Each row is a point. Each copy is the shape, with its points in the same order, stretched, turned, moved and blurred by noise. Is it also mirrored, or only turned?

Shape, 8 rows:
[[ 26.7 -30.3  -2.9]
 [ 26.9   7.6 -15.4]
 [-16.1  32.4   9.6]
 [  6.3   4.8  13.5]
 [ 11.4 -10.1 -16.9]
 [-16.0  25.0  42.6]
 [ 17.6 -21.5 -10.7]
 [ -5.0 -14.1  15.7]]
Copy 1, 8 rows:
[[-12.4  27.2 -12.8]
 [-27.6  -0.7 -27.5]
 [  1.3 -36.9  -9.4]
 [ -0.5  -6.2 -15.2]
 [-25.3   4.1  -7.7]
 [ 30.4 -31.6 -13.7]
 [-19.8  15.6  -7.6]
 [  8.5   3.4   2.7]]
Copy 1 is: mirrored
Copy 2, 8 rows:
[[  1.6 -43.2 -26.2]
 [ 17.5 -30.7  16.3]
 [ 24.4  32.8  14.9]
 [ 22.3   0.9  -7.6]
 [ -9.8 -25.1   0.1]
 [ 44.8  40.1 -16.1]
 [ -8.8 -33.4 -13.7]
 [  6.9   1.7 -28.9]]
Copy 2 is: mirrored
Copy 3 (8 x 3):
[[  5.7 -40.9  19.0]
 [  3.4 -27.7 -11.6]
 [-25.0  22.4 -10.4]
 [-20.5 -11.2   4.5]
 [ 14.6 -19.8   4.4]
 [-54.0  15.8   8.0]
 [  5.8 -30.4  15.2]
 [-18.4 -12.8  28.1]]
Copy 3 is: mirrored

Shape:
[[  6.2 -56.2 -35.5   4.9  -0.7 -15.0]
 [ -3.9  20.5   6.4 -42.5 -10.9   1.8]
 [  2.5  -6.8  12.8  13.6  57.2  25.9]
 [  3.7  -8.5   7.3  13.5  -0.7 -17.5]
 [-12.3  13.4  17.8   9.0  11.6   6.0]
 [  9.2  25.3 -14.3 -12.9  -2.3  -5.8]
 [  8.3   2.1   0.1  -0.6  24.7  -1.4]
 [ -3.0  12.2 -10.1  12.3 -11.0  19.4]
 [ 25.9  19.4 -48.0  11.3  23.6 -15.9]
 [ 23.1 -14.7   8.8  11.2  -0.4 -10.4]
 [ 23.4  22.5   2.3  12.7   9.3  25.0]
 [  5.2   8.0   0.3   7.8  -4.3  50.8]]
Copy 1 (12 x 6):
[[-18.0  51.8 -23.4  61.9 -22.7  -1.1]
 [  3.9   2.5  30.4 -25.1  -5.8  24.3]
 [ 42.5  17.6   5.6  20.0  34.7 -25.5]
 [ -9.4   0.7  -7.9  14.7  -3.3 -25.7]
 [  9.1  -9.9  -1.3  -3.4  19.6 -15.9]
 [ 12.6 -16.5   1.9  -8.1 -17.5  11.8]
 [ 21.3   7.9   0.9   9.8   3.5 -14.5]
 [  3.8 -22.7  -3.7  11.2  10.4  17.6]
 [ 42.9 -12.5 -28.9  19.2 -39.0   5.9]
 [ -8.2  -4.3   8.8  26.2  -5.7 -29.7]
 [ 29.1 -34.9  18.4  12.1  12.8   0.4]
 [ 17.6 -22.4  23.4  17.0  31.8  26.0]]
Copy 1 is: mirrored
Copy 2 (12 x 6):
[[ 22.5  21.3 -63.3  42.3  13.0  -4.6]
 [  3.1 -49.9   3.2 -35.6   3.7  11.4]
 [-17.0  27.0  23.6  18.9 -42.5   6.4]
 [  4.6  11.0  -1.5   5.2  19.6 -14.4]
 [-29.7   5.4  22.2 -10.1   6.4  -0.4]
 [ 21.5  -4.7   9.9 -34.9  17.9  10.0]
 [ 10.1   5.4  11.4  -3.4 -12.0   0.1]
 [-12.4  21.7   0.2 -12.4  36.7  27.2]
 [ 45.5  49.7   1.3 -30.2   4.6   8.9]
 [ 18.7  10.2   2.8  20.1  18.5  -6.1]
 [  1.0  23.9  31.3 -14.3  15.5  25.0]
 [-20.2   9.0  14.2  -2.2  29.8  42.7]]
Copy 2 is: mirrored

Shape, 12 rows:
[[-30.9 -18.1 -13.8  21.2 -25.4  30.3   0.1  17.6]
 [  8.5  21.1 -17.2   8.4  -6.2  20.2  29.6  21.0]
 [ 23.1  17.7   2.8  10.2   4.3  -4.8  -9.3   0.2]
 [-30.5  16.6  -5.9  -5.3  20.7  43.2 -21.7 -19.5]
 [ -9.0   4.0  -6.6  -7.0 -10.5  25.1 -20.9  16.7]
 [-25.2  -0.1   5.5   4.2 -48.9  40.8  12.8  -3.0]
 [ 21.3  -5.3  -4.2  -1.0   2.9  19.7   6.9  -4.8]
 [ -8.1  -0.8   0.7 -15.8  24.4 -34.2  13.1  45.2]
 [-37.5  31.7  37.0  -7.6  38.3  22.8  -2.5   9.3]
 [-34.0  25.4  -1.7  -4.6  -6.3  29.6  -6.7  -0.9]
 [  1.2  -5.0  -8.9 -14.3  -1.1  -3.2 -16.6  17.1]
 [-20.8 -11.3  -9.3   6.1  19.7  -0.1   8.8 -13.7]]
Copy 1 (12 x 8):
[[-37.1   0.5 -22.2   3.0   8.2  41.8 -11.9  -3.3]
 [ -6.8  26.0 -11.4 -15.4 -24.6  11.6 -30.3  19.1]
 [  9.7 -13.0  11.4   8.3 -12.6 -16.0  -3.1  -3.9]
 [  1.8  41.1 -14.3   3.6  23.4   8.1  29.4 -14.3]
 [-25.4   0.9  -6.6 -18.4  12.9   5.2   2.1 -13.1]
 [-42.6  22.2   5.1  -4.0 -15.9  46.2  -6.0 -32.3]
 [  3.6  -3.5  -5.4 -10.1 -23.1  16.7   7.4  -9.6]
 [  0.2 -18.3  16.3 -35.1  21.9  -5.1 -10.2  64.0]
 [ 21.4  33.9  26.7 -12.9  48.2  -8.2   0.3  12.8]
 [-20.9  40.5   5.4  -6.1  18.3   4.2   6.8  -4.6]
 [-21.8 -18.1   0.5 -19.8   5.4  -4.6  10.2   6.8]
 [  6.9   4.0  -8.3  15.1   5.0  21.5  17.3  24.4]]
Copy 1 is: only turned
Copy 2 (12 x 8):
[[ -7.0   1.9   4.5 -31.9 -27.0  48.9  -1.4  17.3]
 [  4.6 -14.6 -10.9 -30.9  16.4  20.4  42.5   8.9]
 [ 19.5   7.0  -0.4   4.6  13.1   1.4  22.8 -13.8]
 [-47.8  40.5  -2.7 -36.2  20.4  -0.6 -21.6  -0.7]
 [ -1.0  28.0   2.1 -14.0   7.0  18.6  -6.5  30.6]
 [  5.5   2.1  36.4 -64.0 -12.0  26.3  14.1  19.1]
 [  6.6 -13.3   6.9 -12.2  32.0   9.1   3.7   8.6]
 [-18.4  -8.1   0.3  49.6  -0.8   5.3  39.1  27.4]
 [-66.3  47.4  22.7 -15.7  26.7   9.3  28.6  -1.3]
 [-28.1  32.8   7.3 -39.5   0.0   4.6   7.3   8.9]
 [  3.1   6.6   5.2  17.6   0.6   4.9  -3.9  26.1]
 [-34.6  -7.9   0.6   4.9  -2.3   4.2   1.5 -11.6]]
Copy 2 is: only turned
Copy 3:
[[-33.4  12.1  17.6  38.2 -26.0  53.6  -1.8   1.8]
 [  5.8  12.2   8.1   6.2   3.5  55.6  40.7  -1.1]
 [ -0.7  -1.2  -2.1  -8.9   6.4  -6.9  16.8  11.7]
 [-43.1  14.3 -29.4   6.9  35.7  24.9  -9.9 -14.1]
 [-19.2  30.9   2.9  -1.0  -0.7  26.2  -1.1  17.6]
 [-30.1  30.1  34.4  12.6 -13.1  52.8  11.2 -40.3]
 [-10.9  -9.1  13.5 -14.4   4.1  22.5   9.2  -4.2]
 [ 54.5  26.8  -0.4  32.2 -13.9   1.2 -20.2  40.1]
 [ -1.5  40.2  -7.0  28.7  59.9   9.7 -19.7  -4.8]
 [-17.7  34.3  -9.4  15.1  18.3  31.4  10.8 -15.1]
 [  5.0  22.3  -3.6  -2.3 -17.1   8.9  -9.8  24.2]
 [ -7.8 -10.6 -15.2  30.6  -3.8  10.2 -14.5 -14.1]]
Copy 3 is: mirrored
Copy 4:
[[-38.3  24.0  -7.2  -4.0  24.2   4.4 -26.0  19.1]
 [  0.1  25.2  13.3 -12.9  18.0  24.0  19.7  15.9]
 [ 33.4   9.6   9.1   1.5 -14.9  15.0  -1.2  -4.2]
 [-17.6  17.3  12.1 -12.8  30.0  14.9 -17.2 -51.2]
 [  2.7  11.5  13.4 -21.1  14.8  -1.2 -20.2  -3.4]
 [-45.2  14.0  24.5 -18.5   7.2  37.1 -26.2  21.1]
 [  7.7  -2.9  -3.9 -18.5  -0.3  24.6   5.0   4.0]
 [ 27.8 -15.7  13.7  12.1  25.8 -37.5  22.5  10.2]
 [ 16.0   0.9  39.4  18.6  54.2  20.4  -5.5 -43.2]
 [-20.5  20.9  32.3  -9.1  23.1  13.6 -15.8 -25.3]
 [ 14.3  -5.0   7.1 -14.3   2.0 -20.4  -7.3   0.8]
 [-21.2  -1.2  -9.2  10.5  12.4  -0.8   4.6 -16.2]]
Copy 4 is: only turned
